Each row of a before or after table is a point. The points were changed in one or more steps. Then noise was added and the rows were shuffled. The steps act on columns, c1 being the first. Write out the steps. A step turns or swaps two columns, mirrors them in a line or flattens them onto one, adds a multiple of one to another, or multiplies or shifts one. Angles are multiples of 10 degrees, from the lower column toward the higher: turns from -170 to 170, lines from 10 to 170 but not 90. Use the fewest steps. Two steps may share a column if one is a turn and the other turns, adds or multiplies; they go together, in the order done. Otherwise the lowest column goes first.

Before:
[[-2.3 -0.9 -2.9]
 [-0.3 -1.7 -5.7]
 [ 2.6 -2.7 -6.8]
 [ 6.0 -1.2  2.5]
 [-2.8  2.4  2.2]
 [-2.2  5.8  1.9]
 [-1.2  3.8 -5.0]
 [ 4.1  6.5  3.3]]
After:
[[-3.9  0.3 -1.0]
 [-5.3  2.9  0.6]
 [ 7.5  2.0 -1.6]
 [-4.0  3.2  6.8]
 [ 1.1  6.1 -1.3]
 [ 1.9 -2.6  5.2]
 [ 1.2  1.0 -3.1]
 [ 4.4  2.6 -2.9]]
Steps: turn c2 and c3 by 40 degrees; turn c1 and c3 by 60 degrees

Before, 8 rows:
[[ 3.1 -0.8 -1.3 -1.4  4.5 -8.1  0.5  1.2]
 [ 0.4  2.1 -6.1 -6.1  6.0 -4.9  7.5  1.4]
 [ 8.3 -7.0 -2.8  1.9 -2.2  2.1  2.5 -4.5]
 [-1.6 -3.1  1.7  2.3  2.2 -0.8 -2.0 -2.3]
 [ 1.3  3.1  3.6  1.4 -3.8  1.2  0.9  4.0]
 [ 3.5  0.3 -3.5  5.7 -0.6 -0.5  2.6  2.4]
 [ 0.8 -1.5 -4.2  2.0  2.2 -0.9 -7.0  1.4]
 [ 0.7 -1.2  0.1  0.4  7.8  2.8  0.1 -0.1]]
After, 8 rows:
[[ 8.2 -6.7  3.7 -1.1  3.4  1.7  3.9 -3.5]
 [ 0.7 -0.7 -0.6 -2.2  2.9  1.2 -0.1  7.0]
 [ 1.3  3.1 -0.3 -0.3 -5.1  1.0 -7.3 -2.1]
 [ 0.9 -1.4 -5.5  1.6 -0.4  1.3 12.7  2.6]
 [ 3.9  0.2  3.4  2.8 -2.1  4.3  4.6  0.4]
 [-1.7 -3.2 -2.5  1.7  3.4  1.5 -2.2  1.2]
 [ 0.5  2.0  8.9  2.6  0.5 -5.0  6.4  6.1]
 [ 3.7 -0.6  0.7  6.6  0.6 -2.7  2.4  4.2]]
Steps: turn c3 and c7 by -110 degrees; multiply c7 by 2; turn c4 and c6 by 70 degrees; multiply c6 by 0.7; turn c5 and c8 by 70 degrees

Before:
[[-6.8 -0.9 -3.2 -2.3 -5.4  1.9 -1.6  5.7  0.1  0.8 -2.1 -3.9  3.5  3.0]
 [ 2.4  6.5 -0.2 -4.2 -3.1 -4.3 -4.3 -4.8 -3.3  1.3 -4.4 -1.2 -1.9  3.8]
 [-7.5 -1.7 -1.0  5.5  1.1 -4.0 -1.2 -4.2 -4.9  0.9 -1.4  0.5 -4.7  1.1]
 [ 2.0  5.6 -0.3 -3.2  1.1  0.6  1.8  1.2 -5.5  3.4  5.5 -3.2 -1.5 -3.1]
 [ 2.3  3.5 -3.1  0.2 -3.6 -0.4 -8.2  5.0 -5.9 -0.9 -2.0 -1.7  0.2 -0.8]
 [-3.2  0.2 -0.1  2.2 -0.1 -1.0  2.1 -2.3 -5.3 -2.1  2.3  0.3  2.0  3.9]
 [-7.8  6.5 -0.9  2.4 -3.3 -4.0  3.1 -3.9  3.8 -5.2 -3.8 -4.8 -2.7 -3.4]
 [-0.9 -1.6  3.4 -4.4 -2.0 -3.9  0.0  0.1 -5.5  2.1  2.2 -5.1  6.7  2.7]
 [-2.7 -3.1  4.6  1.7 -7.8  3.0  1.2 -3.3  4.0  4.4  3.7  2.2 -1.0 -1.9]
 [-0.1  2.3  6.9  1.5  2.4 -0.5  3.1  0.2 -1.2 -4.9 -5.0  2.4 -3.3 -3.6]
 [-8.4  0.0 -1.4  6.4 -4.0  6.9 -8.0  0.6  4.4  5.3  3.0 -1.7 -0.5 -0.3]
 [-2.4 -4.2 -1.5 -2.2 -3.9  1.7 -6.4  0.5  1.0 -4.8 -5.5 -7.3  0.1  2.3]
 [-0.2  3.6  3.7  3.8 -2.1  2.2  3.3  3.9 -0.2  2.1  3.7 -5.6 -3.3 -1.7]]
After:
[[ 4.7 -0.4 -0.9  0.6  8.4 -3.0 -8.5  1.2  1.0 -7.2  3.7  1.1 -1.2  2.5]
 [-3.8 -5.2  1.6 -3.9  0.6 -0.8  2.9 -3.1  3.5  2.2  1.8 -5.6  4.4 -2.5]
 [-2.5  1.9 -2.3 -0.8  1.8  2.6 -2.4 -1.2 -5.5 -1.6  1.9 -1.9  0.8  4.4]
 [ 0.2 -2.4  4.6 -2.1  0.7  6.0 -1.8 -3.9 -4.9 -0.3  6.9 -0.7 -1.6  0.6]
 [ 5.3  4.1  1.4  5.0  3.2  0.8 -8.4 -4.4 -3.2  4.3 -2.0 -3.8 -0.5  3.2]
 [ 2.9  3.6 -0.9  0.4  4.9 -0.5 -7.9  4.9 -5.9  1.3 -2.1 -5.0 -3.3 -1.5]
 [ 1.1 -0.8 -4.2  1.0  5.2 -2.8 -5.1  6.1  0.9  0.5  6.7 -3.3 -2.5  2.8]
 [-5.1  3.9  1.7  2.2  3.0 -2.6  4.6  1.9 -6.5  5.9 -2.5  0.2 -0.4 -3.2]
 [-4.3 -2.5  0.0 -9.3  2.5 -0.9 -7.3  0.2  4.4  4.6  7.7 -0.5 -1.5  0.1]
 [ 2.0  8.0  3.0  0.5  4.2  4.7  6.2 -3.9  3.9 -1.5  8.3  1.4 -1.7 -2.9]
 [-2.7 -3.0 -5.8  5.9  6.6  0.5 -2.8  0.0 -4.9  0.9  0.4 -1.9  4.2  2.8]
 [ 5.2  4.0  4.6 -0.4 -3.0  1.1  6.5  0.6 -1.4 -3.7  1.5  0.5  6.1 -3.6]
 [-3.2  1.9  3.0 -4.6  6.6  0.5  5.6  3.7 -0.6  3.7 -0.7  0.9  3.6 -2.2]]
Steps: mirror c1 and c11 in the line at 140 degrees; turn c2 and c10 by 30 degrees; turn c3 and c13 by 80 degrees; turn c4 and c6 by 140 degrees; add 0.5 times c9 to c5; turn c5 and c12 by 120 degrees; add -1 times c14 to c7

Before:
[[ 4.5  3.6 -2.6  1.2 -4.0 -1.0  1.6  1.7 -4.5  0.1  3.3 -3.0  1.3  2.4
  -1.6 -3.9 -3.7 -5.3  3.6 -0.2 -1.1  4.0 -0.2 -3.2]
 [ 0.6 -1.8  1.9 -4.8  3.2 -2.0  2.0  0.5  1.9  3.9  0.4 -2.8  5.2 -1.5
   1.4  1.4  2.1 -5.3 -4.5  2.3 -4.3 -2.7  0.7  0.8]
 [ 4.3 -0.1 -1.2 -3.1  0.3 -0.7 -2.9 -4.2 -4.3  0.3 -1.4  2.2 -2.5  7.3
   1.5 -3.0  3.9 -7.0 -1.0 -1.4 -3.1  0.0 -1.3  4.2]
 [ 1.3  4.4 -3.9 -3.2 -1.8  4.6 -2.8 -3.8  2.6 -1.2  0.5 -5.9  5.0 -0.2
  -3.6  2.6 -2.5  0.5 -1.4 -0.5  3.7  0.0 -1.4  1.6]
 [-1.9  5.5  3.5  1.6 -0.6  1.0  2.6  1.7  3.2 -1.2  0.9  3.2  4.0  2.8
   2.1 -4.8  4.5  2.3 -1.7 -4.9  2.3  0.2  5.4  3.3]
 [ 1.2 -3.3 -4.2 -4.9  0.1  2.1  1.6  1.4 -1.5 -4.7 -0.4 -4.3 -3.6 -1.1
   5.7  1.7 -4.5  2.2  1.2  3.1 -1.5  0.6  1.2 -0.3]
 [ 0.3 -3.2  3.5  2.8  0.5  3.0  0.6  0.9 -2.2  0.8  4.4 -4.0 -3.3  5.1
   1.9  1.6 -4.0 -7.1 -3.6 -3.5 -2.9  3.4  2.8  1.5]
 [ 5.6  2.4 -3.4 -3.0  1.2  3.5  3.3  3.0 -3.8 -3.9  0.3  2.5 -1.9  0.5
   0.0 -6.4 -3.2  2.5 -3.1 -4.1 -4.2  1.1 -3.5 -4.4]
 [-1.6  6.2  2.6  1.3 -2.7  2.5 -3.6  0.5  3.4 -1.2 -2.0 -1.4 -1.7  3.0
   4.7 -5.8  4.3 -2.8 -2.8 -4.8  3.2 -3.7  5.5  4.3]
 [ 4.5  3.6 -5.5 -5.4 -5.8  1.9 -5.8 -6.3  3.3  3.6  1.0 -3.9  1.6  2.0
  -3.0  2.6 -3.9  0.7  1.2 -1.3 -0.6  1.1 -2.8 -3.7]
 [-0.3  4.7 -0.4 -2.4 -0.5 -3.5  3.8  2.3 -5.4  1.4 -1.3 -3.7 -1.4  4.9
   2.7 -3.8 -1.4 -7.2 -2.4 -3.3 -4.4  3.8 -2.5 -3.0]
 [ 1.0  2.1 -5.0 -6.4 -4.5 -2.0 -2.5  1.9  2.9  3.2  2.4 -3.3 -1.9  4.5
   0.9 -6.0 -0.9  2.0  0.1  2.1  3.3  0.3  0.6  0.7]]
After, 12 rows:
[[  0.3  -1.2   2.4 -11.6   2.9  -1.7   5.0   1.0   2.0   3.8  -2.4  -2.4
    4.8  -1.8  -1.8   1.1   2.5  -5.3  -4.7   2.4  -4.5  -2.8   0.4  -0.1]
 [  4.4  -0.2  -1.8  -8.1   0.0  -0.6  -7.7  -4.6  -4.2   0.4   3.6   2.1
   -2.7   7.0  -1.9  -2.7   3.4  -7.0  -0.9  -1.7  -3.2  -0.2   0.2   3.5]
 [ -1.6   6.0   4.1   3.9  -1.8   2.2 -10.4   2.0   3.2  -0.3   3.9  -1.5
   -1.2   3.8  -6.8  -6.0   4.5  -2.5  -3.6  -4.8   3.1  -3.6  -2.2   4.9]
 [  0.9  -3.7  -6.8 -12.5   0.7   1.9   4.0   1.5  -1.8  -4.3  -2.7  -3.8
   -3.7  -0.5  -5.2   2.3  -4.5   2.6   1.1   3.0  -1.5   0.8   2.4  -0.4]
 [  4.6   3.1  -8.7 -13.9  -5.9   1.8 -14.7  -7.2   2.8   3.5  10.0  -4.3
    1.4   1.9   2.7   3.0  -4.3   0.6   1.2  -1.8  -0.2   1.6  -0.8  -3.5]
 [  1.0  -2.7   5.8   6.7   0.7   2.9   3.8   2.2  -2.5   0.5   2.9  -4.3
   -3.7   5.1  -3.2   1.4  -4.1  -7.2  -3.2  -2.8  -3.2   3.6  -0.1   1.6]
 [  5.6   2.4  -5.6  -8.0   1.5   3.5   8.8   1.7  -2.9  -3.5  -5.1   2.6
   -2.4   0.7   2.3  -6.1  -2.9   2.6  -2.9  -4.6  -3.8   1.6   3.8  -4.6]
 [  1.3   1.9  -7.0 -15.3  -4.8  -2.5  -5.7   2.1   1.9   3.6   5.6  -3.2
   -1.6   5.0   0.0  -5.7  -0.6   2.0  -0.3   2.1   3.3  -0.6   1.0   0.9]
 [ -2.2   5.0   5.7   3.9  -1.5   0.9   7.6   3.7   2.9  -0.8  -2.7   3.2
    4.3   3.4  -4.1  -4.6   4.4   2.4  -2.1  -5.1   1.8   0.4  -2.5   3.0]
 [ -0.5   3.8  -0.9  -6.0  -1.2  -3.8   9.7   1.7  -5.0   1.3  -7.2  -3.8
   -1.4   5.0  -1.2  -4.6  -1.4  -7.3  -2.0  -3.3  -4.8   3.8   4.4  -2.8]
 [  0.7   4.0  -5.9  -8.1  -1.7   4.9  -6.9  -3.5   2.2  -1.6   4.6  -5.9
    5.4   0.1   3.3   2.6  -2.7   0.8  -1.6   0.0   4.1  -0.2  -1.4   1.2]
 [  4.8   3.5  -4.2   3.3  -3.5  -1.2   6.2   1.8  -4.2   0.8   0.8  -2.5
    1.3   2.3   1.6  -4.3  -3.5  -4.9   3.7   0.0  -0.8   4.0  -0.9  -3.2]]
Steps: multiply c3 by 1.6; multiply c4 by 2.5; multiply c7 by 3; turn c7 and c11 by -30 degrees; turn c8 and c23 by -20 degrees; turn c15 and c23 by 150 degrees
